Every row gives one point. Each copy is the shape, with its points in the same order, stretched, turned, moved and blurred by noise. Say if it was mirrored as well.
(in the rows, 128 means zero)

Shape (6 x 3):
[[ 78 205 107]
 [ 77 105 157]
 [168  89 101]
 [219  78 128]
 [112 149 128]
 [ 95 134  97]]
Copy 1:
[[150 125 230]
 [ 74 156 162]
 [121 109  84]
 [149 142  23]
 [136 133 158]
 [112 107 174]]
Copy 1 is: mirrored
Copy 2:
[[125 231  80]
 [ 73 138 162]
 [168  75 108]
 [205  36 157]
 [139 160 119]
 [114 150  88]]
Copy 2 is: only turned
Copy 3:
[[ 57 166 143]
 [ 99  94 185]
 [127  88  95]
 [178  87  79]
 [ 97 138 135]
 [ 78 116 120]]
Copy 3 is: only turned

Shape, 10 rows:
[[ 35 193 125 110]
 [158  99 165 150]
 [145  65 174 145]
 [136  72 101 129]
 [155  95 164 174]
 [158 116 174 174]
 [184 112  81 114]
 [131 101  89 149]
 [131 125 164 125]
 [ 53 163 151 117]]
Copy 1 (10 x 4):
[[ 50 204 136  85]
 [134 145 137 198]
 [111 129 149 223]
 [114  95 122 158]
 [123 145 120 212]
 [126 169 118 211]
 [167  98 104 125]
 [105 110  93 147]
 [123 161 154 172]
 [ 54 194 154 121]]
Copy 1 is: only turned
Copy 2 (10 x 4):
[[ 90 185  61  37]
 [169 116 134 161]
 [190 109 127 162]
 [149  68 112 125]
 [163 123 124 178]
 [153 143 133 176]
 [101  59 149 119]
 [118  84  95 128]
 [151 129 135 122]
 [126 170  79  71]]
Copy 2 is: mirrored
Copy 3, 10 rows:
[[  7 168 105 172]
 [153 126 151  95]
 [141 111 147  68]
 [134  69 101 104]
 [164 144 135  78]
 [160 157 144  91]
 [176  70 115 154]
 [136  96  86 121]
 [111 134 159 121]
 [ 28 159 123 139]]
Copy 3 is: mirrored
Copy 4:
[[ 42 191 123 130]
 [179  99 169 121]
 [190 109 180  90]
 [171 111  97  81]
 [194 114 177 130]
 [183 114 181 146]
 [154  60  70 117]
 [164 132  90 111]
 [134 106 165 120]
 [ 72 177 151 119]]
Copy 4 is: mirrored

Shape, 11 rows:
[[118 210 132  86 104  52]
 [ 74 102 126 117  80  37]
 [182 191 177 150 164 137]
 [100  91 176 123 104 161]
 [ 95 136 182 102 151 121]
 [124  84  50 125  85 160]
 [145  82 186 120 114 118]
 [197  97 119 143 113  99]
 [129 214  95 152 145 128]
 [106  91 156 149 104 154]
 [108 114  22 117 155 152]]
Copy 1, 11 rows:
[[157  46 132  19 159  65]
 [138 108 210  70 116  29]
 [181  61 137 144 200 163]
 [118  98 188 179  98 146]
 [108  77 195 121 169 136]
 [137 184 108 134  47 101]
 [171 100 222 153 105 130]
 [224 139 181 134 104 108]
 [137  92  73 104 194  99]
 [120 116 177 185 108 120]
 [113 205  98 102 134 121]]
Copy 1 is: mirrored
Copy 2:
[[ 92 165 111 102  59  34]
 [ 74 131  53 157 143  52]
 [187 124 164 146  35 105]
 [157 103 127 150 181  93]
 [107  88 151 128 129  59]
 [138 160  67 126 159 177]
 [184  81  91 138 145  85]
 [194 114  54 149  79 124]
 [116 177 151 155  59 130]
 [160 113  92 181 177 111]
 [ 75 143 104 134 112 204]]
Copy 2 is: mirrored
Copy 3 (11 x 6):
[[128 140 165  22  34 117]
 [115  84  64  44  62  80]
 [160 142 223 128 107 104]
 [101  57 113 126 138 139]
 [124 106 141  74 144 127]
 [109 122  45 166  89 178]
 [153  61 120 119 115 109]
 [179 107 109 151  65 103]
 [112 192 179 116  85 126]
 [106  74 111 142 130 115]
 [124 199  47 143 129 184]]
Copy 3 is: only turned
Copy 4 (11 x 6):
[[192 192 174 132  39  86]
 [ 95 153 161 183  42 133]
 [220 144 156 104 169 115]
 [ 82 135 127  92 149 174]
 [119 134 158  84 125 110]
 [116 153  21 155 144 146]
 [123  99 144 118 121 172]
 [191 108 104 175 120 159]
 [202 201 111 138 151  74]
 [ 88 138 118 120 159 174]
 [141 149   9 150 162  66]]
Copy 4 is: only turned

Shape, 14 rows:
[[107 132 219 195 157 141 124 133]
 [171 140 131 108 168 162 145 112]
 [187 148 184 173 139  72 148 132]
 [119 116 103 176 164 166 126 140]
 [143 127 121 111 165 154 145 137]
 [105 158 106 119 168 158 138 146]
 [118 133 117  94 114 127  87 207]
 [134  81 115  94 167 137 129 124]
 [170 107 103 105  63 105 150 130]
 [108 155 104 121 159 137 127 107]
 [125 142 105 169 160 150 151 151]
 [175  97 119 120 146 164  73 164]
 [105 139 119 100 135 143 145 123]
 [111 151 124  96 114 151 146 128]]
Copy 1, 14 rows:
[[150 203 142 138 179 204 161 106]
 [109  94 152 115 119 188 139 123]
 [187 163 198 134 127 142 122 141]
 [123 117  78 166 149 187 145 143]
 [ 95 109 125 123 143 167 134 133]
 [ 89 127  90 127 150 178 107 117]
 [120 156  75  73 156 104 138 176]
 [107  78 119 129 172 132 160 121]
 [129 113 158 129  81  59 150 154]
 [116 113 101 135 136 160 112  85]
 [112 138 100 158 137 180 119 149]
 [150  96  93  88 144 166 186 174]
 [ 89 129 117 125 140 133 126 102]
 [ 87 140 123 114 119 134 131 107]]
Copy 1 is: mirrored
Copy 2, 14 rows:
[[116 152 249  83 147 149 157 145]
 [152 150 131 142 172 140 114  76]
 [155 219 192 137 107 133 138 141]
 [103 116 171 127 144 155  77 131]
 [121 146 119 120 167 145 105  97]
 [ 94 127 114 144 183 152 112 129]
 [148 121  90 102 151 164 118 187]
 [122 130 113  91 150 107  87  99]
 [137 153  73 142  65 144 122 104]
 [106 123 120 164 158 117 125 130]
 [ 92 144 155 148 144 168  90 134]
 [197 110 142 101 152 152  75 137]
 [ 98 125 100 129 150 134 138 110]
 [102 123  90 139 144 150 158 112]]
Copy 2 is: mirrored
Copy 3:
[[ 95  75 166 135 118 225  54 144]
 [167 125 102  90 103 179 162 135]
 [167 138 132 179 106 189  61 115]
 [131  63 106 106 167 158 125 168]
 [151 110 117  93 117 152 152 160]
 [130 123 138  86 154 148 161 178]
 [ 95 157 110  84 139  77  75 157]
 [143  87 117  93 108 118 149 127]
 [124 144  44 171  98  91 124 127]
 [127 125 126 113 153 147 164 139]
 [149  90 121 121 160 155 131 189]
 [130 100  70  64 120 126  83 112]
 [113 129 120 116 125 136 161 156]
 [106 142 104 120 117 138 156 159]]
Copy 3 is: only turned

Shape (11 x 8):
[[192  95 155 156  82  62 201 108]
 [152 132  89  89 152 147 141  83]
 [160 145  98 149 145 164 157 103]
 [136 172  97 120 180 165  99  64]
 [163 126  89 143 118  69 174 117]
 [ 53  88 161 197 105 106 100 154]
 [117 127 110  75 145 161 212  99]
 [132  96  93 164 179 175  49 127]
 [106 140 123 119  98 153 127 142]
 [105 112 161 160 154 125  85 176]
 [ 65 140 130 109 149 167 191 162]]
Copy 1 (11 x 8):
[[ 72  87 150  29 117  97 174 159]
 [155 136  87 102  96 170 134 125]
 [149 128 126 138 129 191 142 114]
 [168 137  78 171 122 179 144  69]
 [131  90 123  78 124 115 186 173]
 [100 113 177 218 104  72 130 149]
 [117 158  86 115  81 211 129 174]
 [184 111 129 197 139 142  79  85]
 [150 168 148 149  98 131 134 143]
 [133 140 139 197 167  90  99 129]
 [123 185 114 195 118 191 119 188]]
Copy 1 is: only turned
Copy 2:
[[239 164  84 175 126  73 182 140]
 [103 102 158 146 117 110 181 146]
 [117  91 150 192 135  96 158 154]
 [ 83  88 218 175 114 127 124 122]
 [168 147 105 165 110  52 163 121]
 [168 165  70 143 137 172   7 110]
 [ 94 161 128 137 171 104 219 161]
 [108  12 147 145  98 169  78 126]
 [122 137 124 124 128 119 105 174]
 [150  99 118 108 155 128  34 114]
 [ 87 156 102 124 204  93 126 152]]
Copy 2 is: mirrored
Copy 3 (11 x 8):
[[158 176  90  39 200  91 102 139]
 [121 174 104 122 102 158 119 122]
 [112 187 138 138 154 173 116 141]
 [127 172 134 188  96 160 109 127]
 [169 165 100  67 142 129 126 177]
 [ 94  61 121 151 170  93 205 179]
 [114 211 111  82 126 166 190  96]
 [ 85  69 115 207 128 175 102 152]
 [ 77 129 154 128 119 130 168 156]
 [123  53 146 143 145 129 161 143]
 [107 156 157 101 133 170 245 123]]
Copy 3 is: mirrored

Shape:
[[172 107 201 104 133  92 148 145 123]
 [171 109 113 100 111 114 137 150 127]
 [133 145 154 138 112  90 110 140 123]
 [115 124 114   7 195  90 103 148 166]
 [159 171 122 129 113 235 126 146 119]
 [164 108 157 130 112 110 141  89 107]
 [162 188 192 131 103 105 126  79 127]
 [132 119 111 137 121 167 127 145 162]
 [144 137 137 116 128 121 101 153  73]
 [168 116 146 119 120 162 104  96 166]
 [101 128 117 119 238  98 149  88 166]
 [153 109 115  67 115 105 135 117 155]
 [161 160 131 137 185 104 103 140 137]
 [163 128 134 132 121  93 158  93 129]]
Copy 1:
[[164 104 137  68 195  98 177 119  81]
 [160 168 112 100 165  92 128 136  96]
 [151 128 153 137 142 127 151 124  95]
 [102 190  48 107 243 158 125  51  56]
 [119 163 141  68 178 181  95 194 194]
 [135 110 154  95 145  65 136 116 123]
 [163 133 194  93 145 115 149  84 137]
 [136 136  96 111 150 154 107 163 160]
 [106 143 156 124 177 120 128 143  83]
 [148 117 121  90 166 130  84 111 151]
 [ 80 113  80 155 217 123 144  65 185]
 [148 173  92  84 161  97 125  89 101]
 [139 142 141 162 215 146 123 103 137]
 [155 132 144 105 144  68 145 106 146]]
Copy 1 is: mirrored
Copy 2 (14 x 9):
[[179  78 141 118  69  76 158 110 150]
 [163 121  83 124  93  82 118 115 143]
 [157 121 162 159 109  82 111 127 140]
 [140 101 106  48 110 122  61 106 222]
 [179 169 124 107  90 148 113  91  14]
 [172  78 119 151 125  66 147  90 119]
 [227  98 189 146 133  91 122  96 110]
 [147 132  93 136  94 143 110 114  85]
 [133 142 138 117 104  67 115 121 112]
 [184  79 109 132  98 126  87  92  82]
 [136  79 119  86 200 123 139 153 157]
 [169 107  96 115 111  93 101  86 168]
 [162 106 137 110 132  88 103 176 114]
 [189  87 111 149 140  77 141 119 140]]
Copy 2 is: only turned
Copy 3:
[[101 152 199 106 213 127 114 137  93]
 [147 138 145  94 141 122 110 134  83]
 [ 79 158 171 133 129 121  92 113 126]
 [ 91 169  35  86 204  34  61 183  67]
 [148 102 100  82 132 189  56 129 193]
 [ 92 106 162 104 156 148 138  93 100]
 [ 41 128 183  69 159 133 108  62 167]
 [137  94 120 129 103 127  86 168 136]
 [110 173 130 127 156 159  80 101 115]
 [115  53 121  89 145 122  79 121 117]
 [ 89 108  47 171 190  55 137 154 162]
 [107 121 116  63 140  84 111 144  69]
 [126 144 120 154 179  92  70 103 167]
 [102 121 159 100 144 114 151  97 119]]
Copy 3 is: only turned
Copy 4, 14 rows:
[[180  67 202 103 150  99 138 136 132]
 [164 116 136  66 141 116 141 105 134]
 [114  87 146 125 127 114 159 151 128]
 [117 143 141 114 206  33  66  36 113]
 [130 224 159  90 107 163 145 178  81]
 [170  85 159 118 124 159 149 120 111]
 [125 107 182 162 148 162 200 143  99]
 [130 165 135 100 118 148 111 137 145]
 [130 107 143  89 115 106 145 156  76]
 [122 152 179 104 136 174 119 101 120]
 [138 112 105 181 204 132  52 109 116]
 [155 131 143  97 158 116 129  58 138]
 [109 110 132 118 185 130 117 157 104]
 [169  86 134 125 153 157 157 115 130]]
Copy 4 is: mirrored

Shape, 14 rows:
[[123 111 143 114 177 177 122  29 127 135  67]
 [154 154 129 131 128 191  99 162 181 136 120]
 [169  98 156 118 164 162 126 105 129 157 219]
 [131 147 115 118 115 131 136 109 117 124  87]
 [ 98 182 131 121 171 138 104 146 116 132 142]
 [167 117 249 119 108 143 134 105 100 103 153]
 [ 49 127 132 113 133 206 186 108 165 140  89]
 [141 121 116 121 171 167 113 114 105 149 141]
 [146 121 109 201 132 121 115 152 148 135 140]
 [172 116 141 101 113 118 101 119 137 159 126]
 [117 128 119 117 141 125  98 151 107 168  54]
 [156 207 226 132 125 108 190 132 115 126  59]
 [106 111 108 124 163 104 102 140 153 117  60]
 [ 90 108 159 110 116 124 111  58 129 166  75]]
Copy 1, 14 rows:
[[211 150  84 119 181 152 139  62  98 138 145]
 [127 202 139 121 130 107 145 139 139 138  96]
 [172 139 110 151 124  47 160 138  87  79 169]
 [127 149 127 110 136 159 115  99 109 140 144]
 [108 141 136 120 182 141 169 153  94 147 129]
 [170 117 162 207 132 107  67  90 107 103 141]
 [223 157 194  97 148 140 175 107 116 196 138]
 [158 149  99 111 146 120 140 154  80 127 144]
 [108 140  82 141 111 139 106 137 181 124 137]
 [112 160 103 135 124  76 124  95  88 126 146]
 [111 151  82 128 136 131 112 127  77 208 120]
 [ 87 146 184 233  74 210  89  79  86 141 129]
 [125 136  79 102 143 153 137  93 119 179  84]
 [171 138  96 136 176 107 132  48 111 188 181]]
Copy 1 is: only turned
Copy 2:
[[ 50 145 191 136 147 103 138 184  89 137  26]
 [128 118  68 193 149 152 106 136 101 106 135]
 [143 136 109 156 177  74 103 123 154 204 120]
 [ 95 140 146 147  98 148 142 136 129  94  88]
 [ 68 108 105 144  99 130 131 111  79 133 171]
 [142 210 146 188  84  84  46 191 129 157 110]
 [ 67 151 184 212 138 144 195 210 108  98 133]
 [105 127 124 143 138 118 137 115  93 171  96]
 [166  93 113 135 132  87 136  90  91  77 123]
 [164 112 120 139 112 143  91 134 162 142  95]
 [144  96 155 139  85 177 124 112  72 115 107]
 [ 78 158 215 234  62 143  52 155 107  56 110]
 [126 114 159 103 128 148 129 137  88  71 129]
 [114  98 176 132  81 123 139 196 128 130  67]]
Copy 2 is: mirrored

Shape:
[[159  82  93  70  74 142 131 172  90 119 166 166]
 [107 116 210  98 131 188 151 117 160  81 187 113]
 [147 125 153  93 130 157 145 100 150 130 167 168]
 [136 127  67  71 118 134 116 198 103 171 120  76]
 [137 190 151 148 131 137 114 130 126  41 170  91]
 [171  84 133  86  46 165 150 157 102 154 114 173]
 [148 108 176 140 102 167 130 110 107 127 210  99]
 [121 120 142 153 140 151 164  80 127  95 150 102]
 [102 157 103 170  70 117  92 149 148 110 131 111]
 [126  91 104  49  91 123 167 168  79 178 126 127]
 [ 93 138 158 133 104  97  87 110 112  85 129 112]
 [ 97 187 124 145  86  98 111 111 127 120 167 112]
 [ 63 151 141 149 164 161  84  95 114 102 155 108]
 [169  88 147 114  88 145 132 112 158  98 186 135]
 [ 60 190 101 148  89 132 108 143  90 103 128 124]
 [145 143 118  87 134 140 107 170  70 182 113  95]
 [144  95 169 145 123 129 156 158 138 114 181 161]]
Copy 1 (17 x 12):
[[186  79 210 161 140  96 135 164 181 172  82  90]
 [ 49  87 133 170 172 116 234  75 135 146  73 142]
 [103 130 123 145 188 154 167 104 102 181  70  97]
 [162 130 171 139 110 144 111 124 249 122 186 109]
 [101 126 187 115 101 111 242 124 135  86 149 105]
 [145  74 137 197 112 104  75 173 141 175  84  80]
 [ 82  64 163 154 161 115 182  81 117 162 155  69]
 [ 67 112 149 151 177 100 158  98 114  98 136 134]
 [170  87 116  95  66  90 172 124 151  78 156 103]
 [173  95 168 208 143 157  73 131 177 140 117 129]
 [162 109 154 185  84 105 184  78 102 119 136 135]
 [163  99 129 138 102 143 186  96 116  56 141 101]
 [ 90 135 148 120 138 126 203  15 124  90 105 107]
 [124  68 153 138 160  83 186 147 131 202 112  86]
 [162 100 149 140  75 118 165  85 151  13 110 118]
 [128 154 169 159  95 172 101  97 191 133 176  81]
 [104  53 161 128 149 127 165 140  98 188 110 134]]
Copy 1 is: mirrored
Copy 2, 17 rows:
[[135  81 176  88 119 116 172 112 150 102 181 113]
 [108 125 107 177 177  81 200 117  62 117 145 175]
 [118 120 149 164 170  77 167 139 130 130 149 143]
 [201 151 165  96  82 171 173  96 176 137 175 132]
 [ 85 113 122  91 164 141 154  99  44 150 106 170]
 [148  98 187 124  81  67 122 120 159  98 192 128]
 [133 116 118 155 160 106 161 113  82 163 202 144]
 [108  89 107 140 187 151 135 117  97 154 157 199]
 [ 81 117 100  85  86 147 108 124 152 120 124 116]
 [205  88 164 120  97 107 177  97 176 125 174 120]
 [129 110 103  76 157 109 120 116  81 114 106 128]
 [105 112  95 100 138 103 141 106 130 159 121 113]
 [106 126  83  87 176 136 139 168  95 145 122 169]
 [ 95 120 138 154 172 106 156 104 112 107 177 128]
 [ 94  81  92  52  94 120 138 138 132 150 115 151]
 [222 143 184  88  88 124 136 132 141 170 171 133]
 [107  74 135 166 142 117 176 132  98 132 153 105]]
Copy 2 is: mirrored
Copy 3, 17 rows:
[[119  97 106 125 133  96 155 160 179  37  94 205]
 [136 163  75  70  50  65  89 177  99 128 102  99]
 [108 144 148 105  94 111 137 147 116 122  70 141]
 [105  77  84 164 147 154 105 150 179 110 163 207]
 [119 131 100 152  56 123 142 177 141  92 188  64]
 [101 134  89  87 106 133 122 121 164  40  59 189]
 [126 164  77  97  54  92 150 152 104  98 126 184]
 [158 147 117  95  49 124 143 120 129 137 107 129]
 [132 147 112 148 138 152 110 160 160  63 196 108]
 [123  80  81 142 121 120 100  96 152  78  97 229]
 [136 109  94 121 132 114 135 125 109  79 187 107]
 [126 130 133 178 102 137 110 125 115  73 199 131]
 [127 141 105  77 118  66 119 140 106 169 213 118]
 [141 141 125 108  90 129 162 185 129  62  68 150]
 [120 127  99 137 114  96  81 110 158  86 240 114]
 [ 73  96  72 140 128 139 123 114 142 131 169 200]
 [128 174  93 128 104 101 154 155 156  92  81 121]]
Copy 3 is: mirrored
Copy 4, 17 rows:
[[ 89  88 119  63 112  87 142  89 149  95 164  72]
 [ 31 140  79 212  83  86 196  79 109 134 173 178]
 [ 98 106  74 173  77  85 191 124 113 108 134 126]
 [ 74  96 137  76 109 172  79 150 175 105 137  94]
 [ 98 158 171 215 155 114 166 138 158  83 157 187]
 [ 80  74 116  45 132 119 161  82  94  89 139  65]
 [ 64 137 136 185 104 133 219  69 172 118 131 104]
 [122 169 125 159  96 130 194  91 129 127 113 181]
 [143 152 161 138 147 142 124 134 129 117 201 116]
 [ 61  62 133  45  77 154 123  93 125 101 141  90]
 [131 116 159 170 125 129 110  58 127  98 170 153]
 [140 120 162 186 116 148 153 129 148 101 196 143]
 [155 192 113 209  67 114 116 105 129  88 153 146]
 [ 83 111  96 150 131  94 202  76 139 153 160 124]
 [155 159 167 137 111 137  98 132 113  51 207 138]
 [ 81  85 154 117 106 181  95 126 156  66  95  81]
 [ 80 133 163 167  87  78 195 102 116 131 116 112]]
Copy 4 is: mirrored
